Rows are points. To make a cloud, some directions were put in groups of two or more. Within a group, all points are equally far from the middle, so they leave a hole (a ring in 2 directions, a hollow ball in 3). The other directions are filled evenly. Then the cloud was stretched, turned, moved and blurred a little. Count the holes, and give their numbers of directions, smallest first.

Cloud (13 x 2):
[[ 5.3  0.5]
 [ 3.1  0.0]
 [-1.9 -4.1]
 [ 2.6 -3.8]
 [-2.7  1.7]
 [ 1.4  0.2]
 [ 2.9 -2.2]
 [ 6.2  3.1]
 [-3.7 -4.2]
 [-1.0 -5.5]
 [-0.2 -6.3]
 [-1.2 -1.7]
 [-0.3  4.3]]
Holes: 0

Cloud, 13 rows:
[[ 4.6 -2.4]
 [ 3.2 -3.4]
 [ 2.1 -3.9]
 [-3.3  0.6]
 [ 5.3  1.9]
 [-0.8  4.3]
 [-1.9  3.5]
 [ 5.5  0.9]
 [ 5.4  1.4]
 [-0.3  4.5]
 [-1.1 -3.4]
 [ 0.9  4.7]
 [-0.4 -3.7]]
Holes: 1 (2)

Cloud:
[[ 4.0 -1.4 -2.8]
 [-1.8  1.1 -6.2]
 [ 2.1 -0.4 -5.5]
 [ 0.5  4.2  2.8]
 [-4.7  2.4 -3.6]
 [-4.1 -1.9 -1.4]
 [ 2.5  4.4 -4.1]
 [-0.7  0.1  3.6]
 [-2.7  2.1 -5.7]
 [ 3.5  2.7  2.1]
 [-0.2 -1.1 -5.9]
 [ 3.2 -2.8 -1.5]
 [ 4.9  0.0 -1.2]
 [ 2.2  5.6 -0.9]
 [-0.2  2.9 -6.1]
 [ 0.7  1.1 -6.4]
 [ 5.0  0.9 -1.4]
 [-2.6  3.3 -5.4]
 [-2.5 -0.4  2.8]
 [ 0.2  4.3 -5.4]
 [-2.0  0.2  3.2]]
Holes: 1 (3)

Cloud, 22 rows:
[[-0.3 -7.1 -7.6]
 [ 0.0 -0.7 -1.8]
 [ 1.6 -2.9  1.3]
 [ 1.4  0.6 -1.7]
 [ 3.1  4.3  3.4]
 [ 4.0 -0.5  1.6]
 [ 3.3 -3.3 -3.7]
 [ 2.8 -2.7 -4.8]
 [ 2.6 -3.9 -0.8]
 [-0.4  1.4  4.8]
 [ 0.5  3.7  3.1]
 [-1.3 -1.7 -2.2]
 [ 5.2  2.3 -4.9]
 [-2.5 -4.4 -3.5]
 [-4.6  1.6 -2.0]
 [ 1.5  3.4 -6.0]
 [-2.6 -4.0 -6.2]
 [-2.0  5.3  0.4]
 [-0.4 -1.0  3.0]
 [ 5.3  1.7 -5.2]
 [ 2.6 -0.6  2.7]
 [-2.2 -3.2 -0.8]]
Holes: 0

Cloud:
[[ 4.0  0.5 -3.5]
 [-3.8 -1.7 -3.3]
 [-1.2 -6.7 -2.3]
 [ 3.5  3.6  5.5]
 [-3.0 -1.4 -0.6]
 [ 3.6  1.5  3.7]
 [-0.3 -1.2  3.0]
 [-2.2 -1.2 -0.9]
 [-1.5  4.3  1.7]
 [ 0.4 -2.4  5.3]
 [-1.8 -5.0  6.5]
 [-3.1  2.9  0.0]
 [-2.4  0.3 -2.3]
 [ 3.0  2.3  4.3]
 [-0.7  0.3  4.4]
 [-5.9 -0.3  0.1]
 [-6.1 -0.3  3.7]
 [-4.8  1.0 -2.7]
 [-4.0  2.5  1.7]
 [ 0.6 -5.2  4.9]
 [-2.9 -5.6  1.0]
 [-1.2 -4.6  4.3]]
Holes: 0

Cloud:
[[ 4.1  1.7  0.5 -4.8]
 [ 0.4  3.5 -2.4  1.9]
 [ 0.1 -5.0  0.8 -3.9]
 [ 1.2 -4.1  3.5  1.3]
 [-2.1  5.4 -0.8 -0.2]
 [-4.1  4.6  0.7 -0.6]
 [ 0.8  0.0 -0.2  3.9]
 [-4.0 -2.7  5.2  1.9]
 [-2.4 -2.3 -5.0 -0.9]
 [ 2.3  3.1  4.0  0.2]
 [-4.7  2.7  4.1  0.5]
 [-5.5  3.6 -0.4 -2.0]
 [-2.1  1.6  0.6 -7.8]
 [-5.9  3.0 -0.1 -1.8]
 [-6.2 -1.3 -1.6 -1.0]
 [-4.1  0.5 -0.6 -7.2]
 [ 0.9  2.7 -1.2  2.8]
 [-5.5 -2.0 -2.8 -2.0]
 [-0.6  4.4 -3.7 -5.8]
 [-1.5  2.6 -0.3 -7.8]
 [ 4.0 -1.8  2.1 -0.4]
 [ 0.9  3.7  4.6  0.0]
 [-6.2 -1.1 -2.0 -2.2]
 [ 0.1 -0.3 -1.1  3.8]
 [-2.2  0.1  6.9 -2.9]
 [-3.2  4.8 -2.7 -4.2]
 [ 0.6 -0.4 -6.3 -2.2]
 [-0.7 -2.2 -5.7 -2.4]]
Holes: 2 (2, 2)

Cloud:
[[-6.0 -2.2 -1.5  5.4]
 [ 1.4  2.8  0.5  4.4]
 [-3.0 -5.0  1.9 -0.2]
 [-0.7  0.9 -4.2 -3.9]
 [-1.3 -0.5 -4.8 -3.3]
 [ 0.6  2.6 -4.7 -2.2]
 [-1.5 -3.8 -4.4 -0.9]
 [-1.2 -1.1 -6.3 -0.4]
 [-0.1 -3.6  3.9 -0.3]
 [-0.8  3.1  3.2 -3.6]
 [-3.3  5.1  2.3  0.6]
 [ 1.3  1.7  0.8  5.0]
 [-5.9  0.1 -2.7 -3.6]
 [-4.4  6.1 -1.0  0.2]
 [-1.9  2.2 -6.9  1.1]
 [ 2.5  3.4 -1.4 -2.3]
 [-5.3  0.7 -6.5  3.3]
 [ 3.3  2.7  0.6 -1.5]
 [ 2.0 -0.3  0.7  4.8]
 [-4.1 -0.5  3.4  3.9]
 [-4.9 -0.7 -2.8 -4.0]
 [-6.2 -2.3 -1.1  5.1]
 [-3.3  1.1 -2.5 -5.0]
 [-6.4 -3.3  0.8  2.4]
 [-2.6 -2.2 -1.4  6.7]
 [-3.9 -0.2  3.9  3.3]
 [-1.2 -1.3 -5.6 -1.7]
 [ 2.3  2.7  0.4  3.6]
 [-2.3 -5.4 -0.7 -0.8]
 [-2.8 -2.4  4.6  0.6]
 [-1.6  0.2 -6.9  0.7]]
Holes: 2 (2, 2)
